Each row is a point. A path goes straight from each point to the next, and from the last back to the first. The post is the endless flat space through its rows: a point in 2 columns, a line in 3, a plane in 4, and so on, so that a path can go around it. How many times does the path go around the post? Going back the other way cancels.

Post:
[[-5.7  2.8 -0.8]
 [ 4.3  1.8  3.7]]
Path:
[[-5.2  6.8 -7.2]
 [ 5.3 10.4  6.4]
 [-6.6  5.2  1.9]
 [-7.6 -1.5  4.0]
 [-5.2  1.5  5.1]
 [-6.2 -1.3  0.1]
 [ 0.0 -5.7 -2.1]
 [-2.3  3.3 -2.4]
 [ 5.9  2.7  2.2]
 [ 2.6 -2.7 -3.1]
 [ 3.9 -5.1  1.7]
 [-3.1 -3.0 -5.7]
 [ 9.0  1.4  1.8]
 [ 0.7  5.2 -5.3]
 [ 1.3  1.2  0.2]
 [-1.6 -4.0  0.3]
 [-8.3  0.1  3.2]
 [ 4.8  4.8  7.1]
 [ 1.4  7.4  3.8]
 [-6.2  4.6 -3.6]
 [-3.7 -4.0 -5.5]
 [ 6.7 -4.3  4.2]
 [ 1.4  0.0 -1.8]
 [ 1.7 -1.2 -4.6]
 [ 0.2 -0.4  1.7]
 [-0.8 -0.7  1.8]
 [ 2.1 -0.5 -2.7]]
Times around: 0

Post:
[[  1.3   0.1  -1.9  -1.6   3.1  -3.0   1.2   2.0]
 [  1.0   2.1  -1.8  -6.1  -3.2  -0.5   7.8  -6.9]
 [ -2.6   3.2  -0.1   2.7   5.5  -1.8  -0.9   3.6]
 [ -0.5   0.0   2.6   1.2   1.3  -3.8   2.7  -0.2]
 [ -2.9  -0.5   0.3   1.1   2.3   1.2  -0.7   3.5]
 [  5.5   1.0  -3.0  -4.4  -0.9   2.0   5.2 -12.9]
 [  8.3   1.7  -0.2   8.3 -14.0  -0.8  -3.2  -4.0]]
Path, 26 rows:
[[  0.0  -0.9   2.8   0.6 -11.9  -1.0   0.1  -0.7]
 [  0.6   8.1   1.6   3.1  -4.5  -0.9   2.7  -3.8]
 [  6.5  -3.0   0.2   3.0  -0.9  -0.4   6.4  -1.9]
 [ -3.5  -2.1   3.8  -1.4  -7.3  -4.9  10.3  -0.9]
 [ -3.7  -4.5  -0.4  -1.9  -2.4   5.3  -2.4  -0.7]
 [ -1.8   1.1  -0.5  -2.1  -0.1  -6.7   3.9   3.1]
 [  2.7   5.8   0.3  10.8   2.7  -3.1  -0.3  -1.0]
 [ -4.4  -1.2  -1.1   4.5  -0.1   1.6  -1.4   5.7]
 [ -4.2   0.0  -3.3  -4.4   2.2  -0.9  -3.3   0.1]
 [  5.7   1.3  -2.7  -1.0   0.4   5.8  -4.7  -7.3]
 [  2.1   2.0  -1.2  -2.5  -0.7   7.3   2.9  -1.2]
 [  4.4  -0.7  -8.2   0.3  -2.1   6.3  -0.3   0.8]
 [ -2.4  -2.6  -3.2  -1.6  -3.1   2.0   3.1  -3.3]
 [ -6.4   0.3  -3.2  -4.7   4.4   5.4  -4.4  -4.4]
 [  9.3  -1.3  -1.3   4.1  -1.0  -7.4   2.7  -6.4]
 [ -3.5   1.9   0.0   2.3   2.8   4.8   4.7   0.0]
 [ -4.6   0.8   7.3   3.6   3.2   4.9   3.0  -4.9]
 [  4.4   8.4  -1.3   7.5  -3.5   0.3  -4.2  -2.1]
 [  1.6   4.0  -2.2  -3.4   2.9  -5.3   6.7   4.1]
 [  8.4  -0.2   1.2   7.5  -4.0  -8.4   4.2  -8.1]
 [ -0.3  -2.6   1.1  -3.8  -1.3  -0.8   4.9  -6.8]
 [  3.8  -3.3   0.7  -4.2   2.3  -5.1  -4.5  -3.9]
 [  7.2  -0.1  -1.5   0.8  -1.5   3.0  -1.9  -6.9]
 [  3.1   5.2   2.1   6.7   1.6  -5.9   2.2  -0.6]
 [  9.8  -0.1  -3.0   5.2  -5.2  -9.3   4.8  -5.1]
 [  7.8   2.8  -2.4   1.7  -6.4  -9.2   0.5  -4.2]]
Times around: 3
